Every row gives one point. The points of each table are mixes of a few directions, plus a little noise. How many directions does each table use, and how many do they share? Where both have some left over, give the other angles between the two spaces (their principal angles), to ten degrees, smallest first.
In the rows, zero is written as 128.

First (4 x 3):
[[133 158 162]
 [124  80 105]
 [131 193 137]
 [124  82 108]]
Second, 7 rows:
[[125 108 117]
 [133 180 155]
 [123  81 102]
 [135 196 165]
 [123  72  97]
 [132 167 149]
 [126  95 110]]
Directions: first 2, second 1, shared 1

First (7 x 6):
[[ 86 111  73  74 151 139]
 [113 122 109 109 136 132]
 [105 119  98  98 141 134]
 [168 144 180 179 106 117]
 [111 121 106 106 137 132]
 [191 153 210 209  93 111]
 [122 126 121 121 131 130]]
Second, 6 rows:
[[162 189  99 125 166 149]
 [143 154 117 125 159 124]
 [104  86 150 123 138  75]
 [108  88 159 117 152  99]
 [108 105 118 147  54 110]
 [142 147 124 132  99 211]]
Directions: first 1, second 3, shared 0; angles 80

First, 10 rows:
[[121 125 155 120 136  76 138 161  92]
 [107 124 126 166 166  94 149 157 108]
 [134 106 137 174 167 148 115 120 120]
 [146 106 159 149 147 130 113 136 114]
 [179 153 164  74  49 122 118 128 175]
 [100 176  80 101 103 134 129  49 152]
 [123 144 139 150 137  83 145 143 128]
 [162 112 131 104  89 176 120 155 163]
 [ 78  71  66 101 169 213 109 119  66]
 [129 162 122 143 116 104 143 111 161]]
Second:
[[145 112 140  96 128 143 137 136 146]
 [184 133 212  59 110  72 151 133 167]
 [ 78 104  39 177 150 213 110 131 101]
 [124 141 132 141 125 108 125 123 120]
 [190 142 227  58 106  49 152 130 167]
 [130 137 137 131 125 110 128 125 126]
 [111 121  99 145 135 154 122 128 118]
 [ 94 134  84 175 136 146 113 122 101]
 [125 126 123 130 129 133 127 128 127]
 [ 98 129  87 167 136 151 116 124 106]]
Directions: first 5, second 2, shared 1; angles 40

First, 11 rows:
[[138 136 129 126 143 126 125 139 131 123 133 137]
 [ 67  79 118 142  37 140 152  64 112 158 102  77]
 [178 168 136 116 203 118 110 180 140 103 150 170]
 [ 93 100 122 137  74 136 143  91 120 146 112  98]
 [ 79  88 120 140  55 138 148  78 116 152 107  87]
 [151 145 131 122 161 124 118 151 134 119 138 147]
 [ 64  76 117 144  31 141 153  60 111 159  99  73]
 [133 132 128 127 136 128 126 133 130 126 130 132]
 [154 149 132 121 168 122 117 156 136 115 139 150]
 [173 166 134 116 197 119 110 176 140 106 148 166]
 [179 170 135 116 205 117 108 181 141 103 151 171]]
Second:
[[113 129 119  85 108 145 113 149 140 132  98 112]
 [ 99 104  87 113 114 109 131 174 130  85 137  91]
 [150 148 147 134 126 148 154  85 173 114  80 114]
 [ 95 137 101 117 119 138  70 117 132 155 158 117]
 [210 120 205 148 177 130 171 101  43 177 102 176]
 [111 149 132 143 117 131 107 115 176 140 174 163]
 [130 106 159 115 136 111 102 179 119 168 243 199]
 [121 129 103 130 116 121 172 145 105  81  34  95]
 [ 98 148  95 151 117 127 111 107 135 119 116 116]
 [153 111 132 143 148 120 149 107 126 107 139  97]]
Directions: first 1, second 6, shared 0; angles 60

First:
[[132 126 131 136 107 118  74 116 117 151 131 120 144 149 136 155 137 115]
 [151 139 149  95 230 125 184 126 143 128 157 108 163 110 125  38 122 113]
 [119 199 144 114 163 146 124 124 114  95 149 169  42 168 114 116 111 139]
 [154 132 149 146  83 110  94 125 138 138  98 100 115 114 110 171 120 160]
 [117 107 102 137  88 125 110 130 121 144  94 121 138 124 132 179 126 137]
 [ 95 143  61 123 118 146 131 125 109 135  63 139 103 154 134 196 110 152]
 [122 118 121 110 190 139 167 125 130 123 169 137 169 133 147  53 143  87]
 [150 154 117 197  52 156 127  94 158  94 111 132 106 157 141 118 174 138]
 [154 103 202  92 192  93 134 148 134 142 199 108 167  83 113  59 119 102]
 [ 85  58 104 129  56 122 134 166 115 132 110 147 132  86 129 192 119 136]]
Second (11 x 18):
[[167 156 152 175  77 120 143  99 159  89  89 134  82 131 118 103 131 176]
 [124 133 111 150 111 146 144 116 135 110 127 143 124 144 141 112 148 122]
 [111 162  67 111 191 131 139  88 105 135  80 157 137 194 158 105 113 123]
 [115  81 133 137  80 169 121 185 144 148 192  71 168  65 117 186 174  92]
 [147 118 138 149  84 147 125 150 154 136 132  73 136  85 109 173 149 140]
 [125 130 136 162  91 135 149 109 137  81 145 182 100 149 143  72 148 122]
 [ 81 105  95  64 208 127 110 152  83 176 160 132 178 139 144 148 112  76]
 [136 129 109 162  87 163 141 130 153 120 123  99 135 117 130 147 162 130]
 [128 119 187  56 199  53  88 142  90 162 135 144 119 114 103 127  54 141]
 [124 110 193  97 144  76 109 140 107 121 167 175 104 115 114  92  90 127]
 [149 166  88 146 134 140 139  96 142 132  59 100 126 154 132 144 127 160]]
Directions: first 6, second 4, shared 3; angles 50

First:
[[137 152 131 104 132 129 114 145 145 120 126 142 120 128 146 131 135 135
  115 108 132 120 133 112]
 [109  78 122 179 119 127 157  92  95 146 131 100 147 127  90 120 112 113
  155 169 122 148 115 163]
 [109  79 123 179 120 126 157  92  94 144 131 100 148 128  92 120 112 113
  153 169 122 146 114 162]
 [163 218 139  34 144 130  77 196 190  98 124 180  94 130 197 141 159 157
   78  53 139  96 152  65]
 [115  94 123 164 122 127 148 103 104 140 130 108 141 127 103 123 115 117
  147 155 124 140 119 151]
 [164 219 141  33 144 131  76 195 191  98 124 180  92 130 198 141 158 157
   78  52 141  94 153  64]
 [127 123 127 132 128 127 130 123 124 130 128 126 130 128 124 128 126 126
  131 132 126 130 127 133]
 [144 169 133  85 135 128 104 159 157 113 125 153 112 130 160 133 142 143
  106  94 133 113 139  99]
 [102  56 120 201 117 126 168  76  78 152 132  87 156 128  74 117 105 105
  166 187 120 154 109 177]
 [ 98  45 118 213 114 125 176  66  72 155 131  80 161 128  65 117 101 102
  172 196 116 158 106 184]
 [145 171 133  82 134 130 102 161 159 114 126 154 111 128 161 135 142 143
  103  91 133 111 140  98]]
Second:
[[ 77 106 121 170 112  93 175 128  58 168 192 162  95 157 119  17 120  74
  142 128 113 164  72 185]
 [109  98 130 139 108 129 119  92 116 131  97 112 178 103 101 163 135 142
  154 199 144 138 155 143]
 [145 159 125 120 150 123 143 170 134 129 170 150  67 160 157  77 119 106
   99  47 108 120  92 116]
 [190 163 135  79 152 165  81 141 207  84  72  98 145 107 147 234 134 181
  103 102 138  85 178  62]
 [104  97 129 143 107 126 124  92 110 134 103 115 175 105 101 152 134 137
  155 198 143 142 149 149]
 [102 102 127 145 111 120 134 104 103 140 123 126 153 119 109 123 130 124
  149 174 135 144 131 152]
 [ 99 102 127 148 110 118 137 104  98 143 128 128 150 121 108 115 130 120
  150 174 134 146 128 156]
 [188 183 130  85 166 149 109 178 191  98 128 127  81 143 170 154 124 145
   82  31 116  90 129  70]
 [138 141 127 122 137 129 130 144 135 125 139 134 108 138 140 117 125 123
  116  98 121 122 118 120]]
Directions: first 1, second 2, shared 0; angles 30
